Each row is a point. To make a cloud, some directions were put in groups of two or more. Within a group, all points are equally far from the middle, so they leave a hole (a ring in 2 directions, a hollow ball in 3). The other directions are filled evenly. Then the cloud was stretched, turned, moved and blurred a little. Count the holes, and give their numbers of directions, smallest first.

Cloud (19 x 3)
[[-21  -9   6]
 [-13  12 -38]
 [ -3 -24  49]
 [-19 -53  25]
 [-44  27 -37]
 [-46  14  -8]
 [-39 -29  35]
 [-27 -14  33]
 [-10  29 -60]
 [-27  -6 -14]
 [-31  23  17]
 [ 11 -18 -35]
 [-15 -23  -3]
 [-22 -18  49]
 [-35 -57 -19]
 [ 24  36  13]
 [  2  37 -58]
 [ 17   4 -37]
 [-33 -36  44]]
Holes: 0

Cloud (51 x 6)
[[-13  27 -14  15  39  -4]
 [-17  18 -14 -37  35   7]
 [-38  18  24  23 -21  -5]
 [-26  37  -5   5   9 -29]
 [-14   1 -21 -24 -17  17]
 [-10  37 -28   8 -23   4]
 [-44   5   4  21  23  24]
 [-35  -8  -4   2  14  34]
 [ 16 -16  18  26  12  24]
 [-33 -10 -26  -8 -14 -13]
 [ 14  52  -5  19 -15  40]
 [-25 -20  -5   0  13  31]
 [-37  19 -19  12 -21   3]
 [-11 -11 -33  22  -4 -18]
 [ 11  30   4  11 -32 -23]
 [  4 -11 -16  12  -8 -40]
 [ 30  -7 -22  14  17   0]
 [  1  23  -8   3  13  51]
 [  1 -14  11  15  22 -22]
 [-33  13  -4  18  33   6]
 [ -1 -11   2 -20 -27   4]
 [-31 -22 -14  -6 -21   1]
 [ 25  -8 -22   5  28  -1]
 [  5   7 -45   3  -8 -24]
 [-23  41   8 -16 -16 -23]
 [ -3  40  -7   7  43 -13]
 [ 34  21  20  18 -20  30]
 [ 28  11  26  23   0  31]
 [  2  45  11  23 -41  17]
 [ 14  11  -3 -25 -34 -22]
 [-41  -9 -22   7   4  -8]
 [ -9 -17  11 -10 -26  11]
 [  1  33  12  47  -3   2]
 [-39 -21 -15  -4   3  -1]
 [-26  -2 -31 -21 -14 -18]
 [-41  25  15  20 -14  -4]
 [ 20  25 -27 -24  25  21]
 [ 14  47  10   3  34  19]
 [-22 -29  -4  17  -8 -24]
 [ 45  24   7   1  -3   5]
 [ 26  60  -3   5   3  18]
 [ -3  -6  33  12  17  10]
 [ 21  43  12  31  13  12]
 [  7  -8  16  -8  30 -15]
 [ 26  57  -4   3  -9 -15]
 [ 29  11   1  21 -41   7]
 [ 12  14 -19   8  23  38]
 [  6   9 -27  30  21  18]
 [-22  19 -13 -24  -4  24]
 [ 27  18 -35   3  -6  22]
 [-24  13 -11  -9 -17  38]]
Holes: 2 (2, 3)

Cloud (84 x 8)
[[ 26 -31 -24  11 -21  -6   2 -17]
 [ 25 -25 -48 -23  -2 -15  15 -13]
 [-24  21 -21 -21 -37  12  35  23]
 [ -5  11   7  21 -20 -32  24  -8]
 [  0  14  16 -24  10  15  48 -34]
 [-16   2 -25 -60  13  15  20  -7]
 [ 34  28   3 -13 -11   5  -8  -1]
 [ 15   6  29  33  -3  19  27   6]
 [ 15 -20  12  15 -29  11  30  -4]
 [  8  -3 -25 -17  42  -3 -22  18]
 [ 37   7  12 -19   9  35  18 -40]
 [ 26  -8  32  -2  31  29  14 -22]
 [ 45 -16 -14 -31   6  11  19   9]
 [-11  18  -8  -3  37 -21  -6  10]
 [ 15 -27   4  -1 -12 -24  13  10]
 [ 12  -5 -29   3  39   7   0   8]
 [ -1  -3  -9  11  10  26   4  11]
 [ -7  27  -8   7 -25 -16  16 -16]
 [  0   3   3   8  -6  30  -7 -21]
 [ -7 -18 -22  11  34   6  -5  45]
 [ 21 -15  -9  28 -26   0  25   1]
 [  3 -10  -1  15  -9 -25 -16 -20]
 [-28 -18  -5  11  21 -19  -7  51]
 [-21 -17   6   4 -14  24  31  34]
 [ -1   8  14  -1  13  24 -10   1]
 [ -7  12 -48 -46  31  35  16   7]
 [-22 -28 -16  -5  -7  17  21  37]
 [-20  40 -12 -39  25   4  39 -22]
 [-24  29   5 -11  31  -5  -7  -8]
 [ -9  -6  22  17 -10   0   9  11]
 [-10  -7  29 -20  47   9  26  28]
 [ 39   9 -20  16  17   8  34  -5]
 [  3 -19  12  24   8   4 -16   2]
 [  5  -7  11  22   0   6   0  13]
 [-15  14   3 -29  38   2 -19  21]
 [ -3  21   1 -48   1  13  48   2]
 [-45   7   3  -2   1  22  20  24]
 [ -7  31 -17 -18  20  -8 -12 -15]
 [  1 -18  12 -17  11  33  60   9]
 [ -7  13   9 -18   1  21 -27   0]
 [  6  36  -7 -26   0   6   6  19]
 [ -5   6   0 -53  34   6  -9  -4]
 [-12  27 -38 -25  10 -19 -10  35]
 [ -3   4   1  -3  39  36  22 -11]
 [-20 -32  -7 -38   8   5  -9   8]
 [ 23   6   5  11  18   8  -9 -16]
 [ -4   5   0   7 -13 -21  -3  12]
 [ -1  -8 -49   8 -21  -5  37 -13]
 [-13  29  -5  -8  29   5   8 -17]
 [ -7   8  -5 -11  29  37   4   0]
 [ 23 -34  -6  30 -14 -19  20  37]
 [ -3  11 -10 -23 -34  -3  38 -27]
 [-39   1  19 -44  30  16  30  -4]
 [  3   8 -12   1 -15   6   6  22]
 [ 22  -7 -21 -28  -6   3  38  -9]
 [ 24   3   8 -38  26 -21  -8  18]
 [ 27  -9 -13 -25 -34 -16   0 -23]
 [ -6  -1  41 -29  19   3  36  16]
 [-14 -22  15 -33   1 -14 -20 -10]
 [ 28 -16  28 -21   1 -14   3 -27]
 [ -1  -8  36   1 -30   6  27  -2]
 [-24  14  -4 -10   5  38  19  35]
 [ -7 -24  14  13 -16  15  30  35]
 [-13   1  -9 -23   8  -1 -40  26]
 [ 24  12  -4  22 -20 -18  10   5]
 [  1  28 -22 -46  -4  37 -17  11]
 [-14   7 -40   6  -4 -13  10   9]
 [-13  17 -23  -7   8  27  12  11]
 [  8   0 -52 -13  -9  -9 -19  25]
 [  0  -2  13   1  46   9  37 -11]
 [-15   3  13 -15   9  38 -22   9]
 [-23  40  -6 -13  -8  20   7 -24]
 [ 17  -6  13  -8  34 -17  20 -19]
 [ 16  31   3   1 -10   6  15   4]
 [ -9   5  13 -36  43  -4   4  17]
 [  0  -5  -5   5   9  43   3  12]
 [  3  15  -5 -24  16 -17  36 -35]
 [  2 -10   3  11 -12 -45  -1  10]
 [  6  20  27 -14  23  26  -4 -34]
 [  4 -16 -22 -27  43   3  18  14]
 [ 13  12  12 -41  10  47  -1  24]
 [ 11  -3  22  18  31  20  11  11]
 [ 20 -25  12  -5  44  -7  19  19]
 [ -9 -21 -31 -36  30 -13  23  24]]
Holes: 1 (2)

Cloud (104 x 9)
[[ -9  -5   1 -17  27   5 -34 -26 -23]
 [ 12  -7   7 -20  27 -12  11   7 -41]
 [-21 -31   5   9 -29 -12 -18 -15 -13]
 [-17   0 -18 -26  10 -11   5  26  30]
 [ -7   4 -17  24  37  -8  29   7  -5]
 [ -3 -23 -28 -18  22 -15  -7  21   3]
 [ 16  -2  18  -7  26 -36  -5   1  -2]
 [ -6 -26  17   7  37 -46   0   1 -27]
 [-28  11 -17 -12  -3  20  27  -6   1]
 [-13 -23  -5  15 -26 -37   3  11 -16]
 [  0  20 -17  10  20  -9 -27  20 -10]
 [-29 -33  21  -7  24 -10  -7 -27   6]
 [ 15  22   9  -8  19  32  -1   5 -15]
 [-32 -19 -22   7   2  14 -31  -7  -9]
 [ -9 -22  -5 -21 -14   2 -31 -31   4]
 [ 21 -28  -8   8 -23  -6  20  -8  -4]
 [-25   8  19  12   4 -12  32 -26 -17]
 [-22 -35  -9   8  26 -31   3  17  -1]
 [-28   2   8  20  59  22 -17 -16  -3]
 [ 11 -30  24  -3  31 -10  -4   5  -2]
 [-16   9 -16 -21   5 -10   2  26  17]
 [-18  10  31   4  -9  11 -23 -14   2]
 [-26 -17 -30  -3  29  20   5 -24   5]
 [  5 -18   7  18  44  19 -17  18  13]
 [ -7   6  -1  27 -31   7   4  -2   8]
 [-10 -23  -3 -22 -36   8 -17  -1 -16]
 [ -5  -4  -8 -23  13 -15  41  24 -17]
 [  8 -23  -4  30 -12  21  -2  -2 -29]
 [-12  -6  28  -4  27   1 -20 -33   6]
 [-35 -15   0 -32   9  -1  -1 -13  31]
 [ -5 -13 -18 -10  -7  22   9  25 -21]
 [-16   0 -30  15  21  19 -17 -16  25]
 [-43  -7   7 -17  23   4  17  13 -50]
 [-59  -8  -4 -10  16   8  19   8 -32]
 [-12  -6  34  13   4   4  -4  29 -16]
 [ -3   6 -30   6 -11 -10 -15  27 -13]
 [ -6  -2  26   9  33   7 -16 -21  17]
 [-16 -38   7  -2 -11 -26   1  17   9]
 [-15 -11 -32   5  37   0  41  18  21]
 [-24  -9 -14  27  -7 -24  16   1 -60]
 [-39 -16  -6  12  20  -7  26  14 -49]
 [ -8  21 -11  -2  15  10 -43 -23 -13]
 [ 10 -11   6  25 -12  -5 -37  12 -12]
 [ -4  17 -21  11  15 -21 -19  24 -15]
 [-21 -27 -15 -21  33   2  22  -3 -24]
 [-42 -11 -14 -22   2 -13  -6  -3 -17]
 [-11  22   6 -13  -8  -3  20   2 -11]
 [-12 -35   4  13  41 -17   3   3 -17]
 [-17  -1 -10 -25  35   5  31 -10  22]
 [ -1  36  22   0 -14 -17 -23 -12 -28]
 [-23   5  25   8 -19  18  -1 -17   0]
 [ 19 -16  -2 -13 -38 -11 -29   6  -3]
 [-30   2  11   8  -3 -29   0 -17  10]
 [ -1 -22  13  -4  -5 -14  36  12 -10]
 [-22 -14  35 -13  44   3   6 -31  -5]
 [-29   8   7  -3 -22 -29  19 -11   6]
 [  3  13   5  31   4  -3 -39  22 -35]
 [-11 -11  -3  21  36  31  18   3  27]
 [ -4   2  40   9  39  28  -4 -23   1]
 [-33   0   1  18  -7 -14  30  16  12]
 [  2 -26 -35  22  11 -26  24  -2 -17]
 [-35 -36  21 -15  22 -20  -1 -21   7]
 [-23 -15  30   6  -3  -5 -35 -22 -24]
 [-17  13 -19  14  21  -2  34  23 -17]
 [-26 -13 -17  23  35 -27   8 -30 -38]
 [-45  10   4  25  -4 -17  27 -11 -15]
 [-45   5   4  23   7   7 -20  -7 -44]
 [-31 -28  22   7   0 -11  16  25 -21]
 [-10  31 -22   6  16 -35 -10  17 -20]
 [-27  -4  11   2 -12  -3  42  -2  18]
 [-23 -24  -9 -30  28 -22  -5  23 -11]
 [-32  -3  -8  23  -1 -17 -22  -3 -52]
 [  6  -5   6  25  34  12   7   2   5]
 [-14 -10 -16 -13 -30  13   8 -27 -27]
 [-34 -27 -12 -29  10  21 -17  -8  21]
 [  2  11  10 -18  37  18  15   0   3]
 [-15 -19 -23  17  21   1  46  15  21]
 [  5 -54  15 -17  16  16   7  -1  18]
 [-32 -23  11 -30  -9   4  10   9 -23]
 [-16  -9  -9  12   8  27  12  36 -12]
 [ -5   6 -49  10  21 -12  17 -12  18]
 [-21  -5 -18 -14 -41  14   1 -26 -13]
 [ -9  22  -9  15  46  10 -27 -10  -7]
 [  4 -26  -9 -25  17 -19  -7 -14 -21]
 [ -4 -36  -6 -31  13  19  26  16   0]
 [-40  14  -5   1  42  15  28  -7 -22]
 [  5  30 -10   7  -3  10 -31  23 -24]
 [-14 -36  14 -19   8   3 -20 -27  10]
 [-34  14 -31  27 -21   1   3 -10   0]
 [ -5 -32   2 -22 -25  -7 -25  -7  -3]
 [-25  -7   5 -17  19  33   8 -17 -25]
 [ -6 -15  32  11  -9  -4 -22  15 -34]
 [ 26  -6  -6  31  -1   9   1 -12   2]
 [-15  -8  13  29   3  26   0 -40 -20]
 [-13   3 -17  16   1  -5  11  29 -38]
 [-13 -22  19  24   8  25  -3   7 -40]
 [-13  10  20  -2  -8 -22  28  10  -8]
 [-13   8 -35  23   0  -5 -14  -5  20]
 [ 16   5  -4 -15  31  11   9  11  -4]
 [ 19  -7 -19 -14 -11 -25  37  -3   1]
 [-13  -1   3  21  27 -12  26 -24   6]
 [-16 -34  26   7  55 -17  -1   9 -19]
 [ 14   7  15   0   4 -19 -24  -7  10]
 [-33 -19  -6  22  14  -6  23 -10 -46]]
Holes: 3 (2, 2, 2)

Cloud (101 x 9)
[[ 23  -6  12  22  -3  10  -7 -12  39]
 [ -6 -11 -28   0  17  17  -6 -11  14]
 [ -5   2 -20  18  13  -1  16  -1 -25]
 [ 20 -23   9   1   8  -9   6  10  12]
 [ -4 -35  15  -9  27 -24  12  11 -21]
 [  3 -17  24   9   6  -3  -1   5  18]
 [ 13 -17  44  -3   7 -17  14  22  24]
 [ 21  29 -14  -9 -19  -1  22 -19  20]
 [  2  18   4 -13  25  -8   2   7  36]
 [ 23  -2   6  24   7  -6  21  -7  -6]
 [ 15  12 -11  -6 -28   2  28   8 -10]
 [-14 -26   2   6  31 -14 -27   4  35]
 [-12 -17  13  16  29   0 -12   2   0]
 [-17   3 -10 -10 -29   5 -13  -2  -5]
 [ 13   5   3   1  -6 -14  23 -28  18]
 [ 31  -2  24  28  32  -9  15   0   2]
 [ 28  -4  18  -3  12  -1  -7  19   4]
 [ -9 -18   4  42   4   5   7 -27  -4]
 [ -8   4   2 -11 -21   2  12 -11 -20]
 [ -4 -10   3  -7  -5  -5 -31  -5  23]
 [ 28  47 -14 -14 -20 -10   8 -17  -7]
 [ 13  24   9  -4  13  21   7   1  27]
 [  8  13 -43  13   8   1  11 -14  13]
 [ 14  -8 -24   0  -3 -13  25  22 -12]
 [  2  15 -24   9   3  -9   0 -12  20]
 [-10 -13 -30  10  -1  20  24 -22 -18]
 [ 13  -9 -16  12  -4  17  -8  -7  18]
 [  9   7   6  44   5 -13 -14  -3  14]
 [-11   4 -17  60   6   2   1  -4   8]
 [ -8   8 -26  10  17  -7  -7 -24  -3]
 [  2 -14  12 -31  18   2   0  11  -1]
 [ -3  -7  11  42   7 -24   6  -2  13]
 [ -6  17  20  -4  27   9  -9 -11  18]
 [  9   9 -15  -3 -21   2  16 -28 -35]
 [ 21  13  -2  -8  -1 -15   2 -17 -20]
 [ -6 -19 -10   5 -17  -2 -13 -14   3]
 [  5 -11  -9 -17   7   2 -10  22   2]
 [ -5   0  12   3  39  22  14   3  12]
 [-12  -4  13  24  -2 -23   8  -4 -11]
 [  5 -32  -3   0 -15   0  -8 -10 -12]
 [  9  -2  -2  10 -15  17 -12   4  23]
 [  8   9   1  12  -1  31  -3 -21  11]
 [ 11   0 -25 -20   4  -1  -2   5  18]
 [  7   0 -17   0 -18   2  15 -20 -23]
 [ 11   5  40  -6  16  -7 -17  -8  14]
 [ 12  10  -6  18   6  -8  25 -20   6]
 [  6   0 -11 -25 -12   8  24 -15  -3]
 [ 24  27  11  -6  12 -12  33 -31 -26]
 [ -5  13 -39  -1 -20   8   7  -6 -13]
 [ 16 -11  15  10  -6   3  -2 -19 -27]
 [ 15  -8  24  30  11 -12  12  -9  16]
 [ -4  -4   8  -3   8   9  13 -12 -15]
 [ 23   6 -12  10  29  20  -6  -2   3]
 [ 17   6 -25  18  -3 -28  11  -1   6]
 [ 18  13  24  11  30 -11  32  -4   3]
 [ 19  16  -9 -14 -40 -28  11   0   9]
 [  0 -42  21  15  11 -18   1  -8   4]
 [ 21  -1  -5   1  -3  11   9   3  19]
 [  8   4 -30 -24 -12  -8  13 -11 -20]
 [ -4  13  13   8   5  -9 -15 -10  14]
 [ -1  -7 -10  30   2 -29  -2  -8  14]
 [ 31  29  -5  -7   2   7  13 -22 -10]
 [  8  -6   4  24  19  21 -22  -7  28]
 [ -2   6  -1   8  25   9  19  -4  13]
 [ -6  -1 -10 -16   3  10 -15  16  20]
 [-23 -16 -32 -17 -12  11   0  -7  13]
 [  3 -21   9  33   9 -26  -2  -1  16]
 [ -5 -29  -3  -9  25 -23 -12  29  12]
 [ -7 -23 -23   5  -1  -9   5  27   7]
 [ -9  -5  12  26  -4   7   1  -8  27]
 [  8  25  -8   7  -6  11   8  16  11]
 [  7   0 -32   1  -1   9  -4 -16  -4]
 [  0  -6  23  18   9 -28  -5  20  14]
 [ 10 -23  -5 -24 -19 -11   4   1 -13]
 [ -7  -7   0  -6  -8   6  -4  -5   7]
 [  4   2  -8   3  -6   7  18  12 -11]
 [ 15 -20  -8   7  18  31  12   6   1]
 [-12  -3 -11   4 -13 -36   6   7   0]
 [ 16   4  -1  16 -20  16 -10  11   0]
 [ 16   4  37   5  10 -36 -13  16  25]
 [ 11   8   3  25   2 -15  28   8  24]
 [ -5   0   8  15 -12   3  -8   7   3]
 [ 18  26 -11 -21 -14   4  29 -19 -10]
 [  8  32 -10 -10  -5   8   2 -14  -2]
 [  0 -16  12   8  -7 -25  12 -16 -33]
 [  1   2   6  20 -26 -19   8  27  18]
 [ -1   5 -15  18 -16  18  25   2  22]
 [-13 -18 -14  -3  13  10  13 -17 -23]
 [ 16 -14  15 -21 -20 -13   3  14  13]
 [-17   3  -1   1 -24  -5   8  -9   1]
 [ 17  17  29  -1  25   3  -2  -3  11]
 [-19 -19  -3  14  37   6   6 -23 -11]
 [ 22 -10   5  12   6   4  21  -6  -4]
 [ 20  13  40  12   7   7 -13   2  32]
 [ -3  11 -23  22 -27   6   7   2   1]
 [  1  -5  17  -8  33  -5  -1  -3  42]
 [ -9  -1 -37  -7  13  26  -5 -29  -9]
 [ 17 -23  13  25  12  -2   3 -12  19]
 [ 11   6  17  -8  29   5   8   7  32]
 [-16   5 -21  12 -15  -9   9  -4  -3]
 [ 26   2   2   9 -21  -9   6  -9  -7]]
Holes: 0

Cloud (90 x 9)
[[ 23  12 -26  -5   1  12   4  15  16]
 [ -7  -8 -33  26   4  -7  -3  15  10]
 [ -8  33 -14  -9  24  21   3  -9  -1]
 [-16   4   6   3  33  23  -6  -7   3]
 [  6  13  12 -10   9   9   9  27   6]
 [ 27  23 -36  11  25  38   3   8 -23]
 [  4 -12   6   4 -17  30  10 -13  10]
 [  6  32 -13  -9   4  19 -35  -8   3]
 [ 20  24 -33   1   4  11 -22  18 -28]
 [ -9  35 -11   2   9   6 -15 -26  -3]
 [ 46 -12 -38  -4 -12  15   7  20  -9]
 [-11   7 -35 -14 -35  -9  -2   5   3]
 [ 36  22 -32 -15  -1   6 -20  13 -11]
 [ 24 -19   3 -31  -2  24  17   0  -2]
 [ 11   1  16  20 -22 -12   9 -17 -13]
 [  1  32   9 -12  -1  31   6   1  -5]
 [ 29   4 -33   6 -29   0  -6  14 -17]
 [  6   4   2   9   9  30   2 -10  -9]
 [-16  -2  11  -1 -12  14  29  21  24]
 [ -2  16 -17  28  18  -3  12  29 -18]
 [  9  14 -22  16 -23  11 -15 -23 -11]
 [ 39   6  -5 -14  -6 -12  -5  10  -3]
 [-13 -22  12  13 -10 -12  26   4  -9]
 [-12  17 -39 -11 -18 -20 -10   6   3]
 [ 40  18 -18  23  19  -2  -9  -8  10]
 [ 20  17  -5  34   2   9   5  35 -16]
 [ 30 -10   4   6  16  -6   9  15  -3]
 [  5  -2  10   4  -2 -13   2 -19   1]
 [ 23  31 -14  -8  -5   4 -29   5   0]
 [  5  28  -5  -1  -4  -8  -1  15   1]
 [ -9  13   2   5   7  -4   1 -25 -36]
 [-11  10 -15   8   2  -3  -2 -21 -27]
 [ -5 -13   4  34 -16   8  -9   3   4]
 [ 10 -18  -4  16   5 -19   7  10   1]
 [ 16  -4 -20 -23  -7  11  23   6 -17]
 [ 28   8 -10 -35  -3  30  -7   8   1]
 [  5 -20  -7  20  -7  -1  32  14   9]
 [ -6 -13 -22  -3 -25 -30   3  -8   2]
 [ 36   7  -5  -4 -14  43   4  13   4]
 [ 30  -5 -21  29  -8 -19  -7   1  -7]
 [  9   9  -8  -1   3  17  20  10  16]
 [ 32  15 -29  40  -5   5  -2  14 -29]
 [ 14  19 -24  -4 -17   2  -5   6  -8]
 [ 34  -1  14 -16 -23  -7  -2  22  -2]
 [  4  -7 -12   9  -7  -5   6  -8  -6]
 [-15  -3  11  -8  -5   9  28  20  33]
 [ 34  -1 -14  30  -2 -19  -6 -11  -9]
 [ 22  -7 -25  18  21   1  -8   2  -5]
 [  9  -3  26   2   2  -2   0  16 -17]
 [ 45  29  -2  11   6  -7 -16   3  -8]
 [  1  40 -23  -4   3  -5 -24  -5 -27]
 [ 20  10   0 -11 -23   4 -12  -8  22]
 [ 31   6 -24 -11  -5  17   0  15 -16]
 [  2  20 -28  29  16   4   0   8  10]
 [ 60  11 -17   7   5 -24  -8   2   0]
 [ -6  28  17 -21  -7  20  -9  -9 -21]
 [ 33  19 -18 -13   1  49 -11  11 -13]
 [  0  -7   3 -13 -23 -19  27  -1  -4]
 [-10  24  -8   4   2  13 -17   1  10]
 [ 16   2  -1  26 -10  11  12  15 -12]
 [ -2   8 -24  -8 -13  -6  23 -10  -5]
 [ 12   8  11  21   9  37  29  17   4]
 [ 50   3 -33  -4  -7  14   8  19   5]
 [-11  37  -8  -8  31  -1 -17 -13 -18]
 [ 13 -22 -11  -2 -36  -9   5  -7   8]
 [  2  27  -3   0   3  21 -10  -3   8]
 [  0  -4  -4  20  12   6  -4  11  -8]
 [-12 -16   9  -5 -14  21  29  -8   6]
 [ 12   2  -2 -28  -7  -7  11  14 -17]
 [ -2  -1  -5  10  -7   0 -20 -16   4]
 [ -5 -13  19   3  -6   7 -17   4   7]
 [  9  -7 -12  23  -9  -5  -9  -9 -25]
 [ 28  -5  11  14 -12  14  12  34 -13]
 [ 24 -18 -24   4  -4 -18  22   0 -14]
 [ 32  30 -20  -8  11  19  14 -10  -1]
 [ 30  -3  -8  16  19  -5   0   3  19]
 [ 35 -17   6  10 -34 -18  10  -7  22]
 [ 11   6   8  12 -10 -19  12 -21 -21]
 [  7  -6   4  -8 -16  16  12  33 -11]
 [-19   6   1 -32 -12  23   5  13  -6]
 [-23  17 -19   8   2 -30   9   4   6]
 [ 23  22 -34  12  10  31 -24 -10  -7]
 [ 28  15  -7  18  -5  37   0  20   2]
 [-20 -11 -16  15 -23   4  -3   4 -15]
 [ 17  11  -5 -28 -15  26   4  -2 -14]
 [ -5   0   5   4   6  -8  15  10   7]
 [  8  20  13 -18  10   5   6  -5 -13]
 [ 14  -8   0   3 -28   4   5   1   1]
 [ 24  -6   9  23 -14  12  -6 -13   8]
 [ 11   1   5 -12   4   7  18 -24   5]]
Holes: 0
